Every row gives one point. The window is the flat piece filled in between its corners: a triangle in 3 columns, a solid with four corners in 4, and so on. A path goes straight from each point to the next, and from the last back to the first. List the points from which the path goes on through the window.
(in the rows, 128 means zero)

Window, 4 rows:
[[141 131  69  90]
 [164 182 132 145]
 [102 150 164 126]
 [106 149 143 151]]
Path:
(1): [156 128 135 130]
(2): [132 149 169 136]
(3): [108 170 151 151]
(4): [110 166 119 130]
(5): [153  97  87 103]
(6): [140 112 102 132]
(7): [145 187  70  85]
(8): [134 199  98 132]
(9): [177 155 138 134]
(10): [133 125 119 127]
(11): [112 163 132 129]
(12): [138 170 104 105]
(13): [170 133 116 156]
(14): [124  86 116 126]
(15): [140 168  75  87]
(16): [137 172 114 138]
Through the window after points: 4, 10, 12, 14

Window (6 x 6):
[[186  80 140 119 115 147]
 [140 119 148 119 113  93]
 [ 91 144 126 137 154 167]
 [150 141 166 115 146 129]
 [ 98 189 105 140 115 169]
 [ 97 174 110  94 146 148]]
Path:
(1): [102 123 127  92 100 173]
(2): [136 139 168 101 136 150]
(3): [140 146 141 133 148 125]
(4): [136 164 107 125 146 155]
(5): [ 83 182 125 131  79 155]
(6): [ 46 149 116 111 100 169]
(7): [152 172 108 142 133 152]
(8): [153 191 103 122 160 131]
(9): [120 116 157 115  94 119]
(10): [ 72 165 153 120 113 162]
(11): [158 147 101 134 123 116]
(12): [188  99 132 131 160 140]
(13): [132 119 161 104 108 111]
(14): [ 80 171 137 110 133 164]
(15): [139 149  97 126 136 145]
(16): [116 213 105 157 148 133]
Through the window after points: 2, 10, 14, 16

Window (8 x 8):
[[122  24 159 111 189 144 118 108]
 [ 75 160 109 128  85 153 129  88]
 [157 126  99 127 101 126 138 116]
 [159 155 127 123 121 128 149  84]
 [146 170 127 142 119  91  85 169]
 [160 140 132 114 104 159  64 138]
 [101 152 106  82 133 124 168 111]
 [127 138 157 105 129  99 181 159]]
Path:
(1): [127 103 117 119 104 111 106 114]
(2): [128 141 125  84 116 102 146 103]
(3): [115 151 124 127 144 148 176 144]
(4): [128  95 106 110 173 162 128 131]
(5): [144  87 185 127 108  95  90 112]
(6): [149 143 129  96 111  77 116 132]
(7): [ 90 184 100 139 108 187 173 112]
(8): [127 148 127 114 140 166 127 112]
Through the window after points: 2, 4

Window (9 x 9):
[[124 127 149 129 117  75  79 122 132]
 [181 113 134 146 157  60 120 116 122]
 [169 134 131 128 165 113 109  95 128]
 [110 116 129 130 122 117  93 175 191]
 [106 145 114 146  89 115 135 161 175]
 [ 88 142 164 126 115 112 134 171 204]
 [ 87 108 129 137 151 113 120 133 159]
 [146 131 148 198 117 149 137 149 141]
 [160 126 134 129 174 110 116 134  83]]
Path:
(1): [148 104 131  93  92  96 118 149 154]
(2): [102 143 141 174 142 119 112 135 166]
(3): [110 148 122 161 186  80 131 172 167]
(4): [119 126 173 120  81 139 122 136 178]
(5): [176  84 135 121 122 120 144 146 159]
(6): [122 159 125 150 181  88  74 115  93]
(7): [167 168 114 176 153 121  95 120 131]
(8): [136  70 158  92 137  59 136 130 149]
(9): [112 108 155 112 105 122 126 114 180]
(10): [114 152 129 161 129 108 111 173 148]
(11): [ 88 144 139 174 142  87  63 140 147]
(12): [126 104 137 109 129 108 136 126 148]
Through the window after points: 3, 7, 11

Window:
[[ 93 105 102  94 104 100  71 122 127 154 113]
 [166 186 127 148 161 116 131 143 114 144 123]
 [109 133 107  49 117  87 116 117  90 123  80]
 [ 87 143 127  62  85 137  99 134 114 153 103]
 [144 144 114 140 113 206  73 103  88 129 208]
 [142 157 124 148 126  94 168 157 129 109 142]
 [183 136 145 121 145  94 150 178 128 124 110]
 [102  97 104 125 108 137 125 132  90 159 112]
 [120 129 151 124 154 160 102  97 113 151 178]
 [127 137 146 168 149 127 119 163 121  94 114]
 [ 98 101 120  96  81 136  90  80 131 141  84]]
Path:
(1): [115 148 141 125  84 114  78 128 118 145 145]
(2): [127 116  79  95 164 184 131 102  84 119 128]
(3): [114 107  85  70 137 137  95 132 119 139  98]
(4): [127 161 170 160  84 129 114 105  86 145 159]
(5): [160 128 173 138 104 111 111 105  76 177 146]
(6): [108 152  86  99 144 130 115 160 159  88 109]
(7): [118 130 107 105 125 142 119 125 156 115 157]
(8): [112 118 157 121 101 106 101 132  48 159  78]
(9): [147 129 147 145  89 110  91 174  71 120 155]
(10): [124 144 105 102 144 120 132 116 147 141  87]
(11): [117 130  36 119  90 140 107 119 159 136  92]
(12): [126 120 170  96 128 118 102 124  96 139 118]
(13): [145 157 147 125 104 110 121 144 101 162 141]
(14): [136 127  92 110 158 139 127 129 137  97 114]
(15): [114 141  60 118 119 177 104 125 153 114 112]
(16): [138 125 186 144 124 117  87 127  66 142 180]
Through the window after points: 15

Window (12 x 12):
[[140 152 121 146  77 140 125 115 144 138 201 217]
 [135  79 202  97 171 137 105 108 125 130 108  84]
 [152 145  87 104 100 122 100 160 142 104 126 100]
 [149 126 131 131 111  87 123 159 146 174 143 110]
 [111 159 131 108  94 100 122 149 123 172 110 113]
 [137 143 109 123 116 139 152 152 111 132 157  94]
 [153 111 119 149 107 202  43 140 132 147 143 124]
 [144 179 101 154 149 145 185 168 166  77 127 161]
 [132 134 110  90 158  97 107  99 116 190 127 203]
 [129 147 137 151 141 104 106 156 121 112 149 130]
 [106 146 107 110 149 110 103 135 162 149 130 102]
 [145  76  76 162 107 150 129  79 107  62  93  76]]
Path:
(1): [166 149 110 138 144 120 119  93 139 161 132  98]
(2): [145 183 130  88 127 163  96  83 140 140 123 104]
(3): [133  69 119 163 112 108 130 183 124 101 136 103]
(4): [102 135 139 111 125 129 119 149 138 147 163 165]
(5): [173 152 123 137 117 122 107 131 130 144 136 118]
(6): [218 174 117  94 174 119  79  91  93 120 134 166]
(7): [ 65 111 122 146  99 121 160 164 171 149 113 126]
(8): [ 82  90 113 129 123 122 119 174  94 137 108 158]
(9): [183 173 140 123 118 125 117 110 150 128 156 100]
(10): [166 170 142 137 146 149 101 122 113 139 126 104]
(11): [103 105  95 116 108 117 122 136 144 126 146 176]
(12): [111 102 151 107 122 135 119 150 113 112 136 144]
Through the window after points: 12

Window:
[[152 148 220 136 186 144 134 124 159 117 116 125  93  98]
 [117 121 178 153 103 119 142 104 154 160 200 114 158 101]
 [103 110 128 108 145 137 110 128 100  83 155 210 144 139]
 [174 117 110 184 107 114 145 143 100 162 174  91 117  79]
 [122 121 135  79 166 101 111 130 115 190 128  68 116  64]
 [141 112  85 143 108 103 154  88 191 141 107  95 138 138]
 [122 110 130 138  88 138 100 149 144 102 115  94 119 149]
 [ 94 112 172 155 126 186 181 140  61 160 147 132 113 103]
 [146 140 138 133 119 172 103  68 149 111 125 166 173 141]
 [150 165 117  91  78  51  84 102 127 110 143  93  74 113]
 [122 179 168  96 122 129  96 166 124  97 113 206 126 158]
 [150 143  87 116 111 135 170 105 129 114 192  85 172 117]
 [200 112 100 109 137 183 154 107 115 141 152 117 106 198]
 [140 148  94 144 118 131 133 116 163 155 187  83  95  81]]
Path:
(1): [130 144 133 141 139 134 107 109 135 144 150 109 129 127]
(2): [136 154 147 145 134 118 118 113 114 117 155  93 135 121]
(3): [129  92 124  62  75 109 145 127 154 184 132 151  59  80]
(4): [158  93 141  90  92 130 147 132 120 116 135 130 117  97]
(5): [107 161 150 159 123 124 116 115 128 147 164 113 124 133]
(6): [143 149 134 160 118 146 146 116 116 156 136 109 107 158]
(7): [139 112 140 110 114 124 128 123 144 122 156 108 137  82]
(8): [146 115 173  97 117 140 136 122 141 128 130 143 108 109]
(9): [134 143 115 147 142 120 115 127 116 142 149 110 137 112]
(10): [121 172 121 182 179 136 138 119  83 115 136 112 114 148]
(11): [138  85 154 126  77 154 154 142 117 165 160 119 123  82]
(12): [142 110 124  75 116 127 137 115 128 127 130 143 132  77]
Through the window after points: 2, 4, 8, 10, 12

Window, 14 rows:
[[132 106 102 163 145  79  90 125 143 107 112 148 104 137]
 [ 95 146 144  96 108 132  65 118  50 173 106 178 132  99]
 [107 121 179  94 165 115  59 140  66 149 107 141 136 172]
 [ 85 170 183 135  90 104 121 112 101 165 110 134 108  84]
 [129 180  95 163 159  69 104 114 147  98 145 146 132 149]
 [118 165 124 131 102 140 166 190  99 189 102  67 122 141]
 [134 162 149 146  89 156 174 190 106 149 151 112 100 141]
 [ 96 124 166 119 118  98  92 121  88 165  90 186 175 138]
 [184 111 140 108 103 125 155 181  83 135 150  59 142 119]
 [ 73 150 139 147 158 104 127 102 106 180 143 170 116 111]
 [196 139  96 146 159  75 131  88 148  99 120 143  99 165]
 [130 148 129  83 123 149 153 195 167 152 115  90 130 139]
 [ 89 180 146 166 150 161 151 137 115 144 103 132 129 101]
 [119 113 109 110 138 136 101 113 137 113 126 103 145 200]]
Path:
(1): [ 78 144 110  94 111 165 202 138  97 101  88 101 132 108]
(2): [129 145 134 134 124 123 108 149 114 162 127 115 127 159]
(3): [151 124 146 144 141 121  99 131 115 174 137 141 147 155]
(4): [ 73 162 104  87 102 131 146 139  96  80  92  99 102 126]
(5): [ 72 154 135  50  98 139 127 147  80 125 103 120 116 133]
(6): [143 131 140 181 150 123 130 145 138 173 120 127 134 133]
(7): [130 145 147 158 128 127 114 154 141 146 118 116 129 149]
(8): [112 137 107  93 119 110 142 136  83 135 124 145 103 104]
(9): [104 138 118 119 162 132 150 155 123  99 109 127 103 157]
(10): [140 152 149 155 107 115 114 131 120 175 127 111 142 119]
(11): [139 143 129 135 125 129 104 148 116 165 130 120 124 139]
(12): [109 141 147 103 129 116 131 126 105 117 112 154 129 120]
(13): [ 83 150  83 106 120  75 138 106 107  87 100 121 147 124]
(14): [183 145 185 163 145 168 110 179 133 193 164 121  86 162]
(15): [180 155 150 163 119 154  99 123 155 170 132 140 136 129]
(16): [ 88 141 143  91 143  91 125 136  64 128 110 128 118 149]
Through the window after points: 1, 3, 7

Window (14 x 14):
[[187 105 130  91  95  97 122 204 130 117 150 106 141 152]
 [249 130 221 110  99 139 111 157 167 127  96 101  54  44]
 [ 91 125 122  94 114 157 132 110  98 150 159 127 112 129]
 [133 146 112  88 152 126 125 186 141 123 111 121 101 141]
 [164 125 112 105 111 118  90 150 120 126 118 166 141 142]
 [112 158 126 133  90 118  86 179 127 100 132 115 153 140]
 [165  92 140 131 155 173  88 121 126 134 131  72 105  95]
 [136 147 123 130 135 186 123  89  56 130  90  63  85 118]
 [ 90 113  62 120 100 138 138 151 106  96 119 134 113 127]
 [103 101 131  76 116 117 108 168 100 102 108 129 155 129]
 [110 119 136 145 137 108 135 148  88 112 133 146 117 134]
 [ 87 108 128 123 129 171 158  69 115  99 129 131 158 167]
 [139 130 143 121 130 120 110  52 117 115 113  76  87 101]
 [175 100 164 129 118 146 124 127 144 188  77  72  80  96]]
Path:
(1): [ 68 175 128 110 148 138 169 150  91 132 124  81 140  95]
(2): [139 134 112  84 127 135 122 152 123 114 124 114 169 128]
(3): [133 115 144 131 115 114  95 168 121 128 105 139  55 137]
(4): [116 115 142 119 118 140 123 143 101 115 123 113  75 135]
(5): [205 124 109  89 109 135 116 135 160 145 140 110 199  80]
(6): [131 135 127 118 129 143 133 119 106 124 119  93 151  90]
(7): [138 117 133 120 120 146 118 137 108 118 116 101  86 139]
(8): [147 126 168 116  99 161  85 144 155  90 120  94  50 128]
(9): [138 122 119 100 123 126 139 145 106 144 133 126 134 117]
(10): [185 118 155 113 111 134 136 151 129 127 139  99 122  95]
(11): [164 119 154  98 104 120  91 166 139 112  89 123  84 141]
(12): [153  85 110 121 102 136  72 120 111 111 128 139 110 172]
Through the window after points: 2, 4, 8, 10
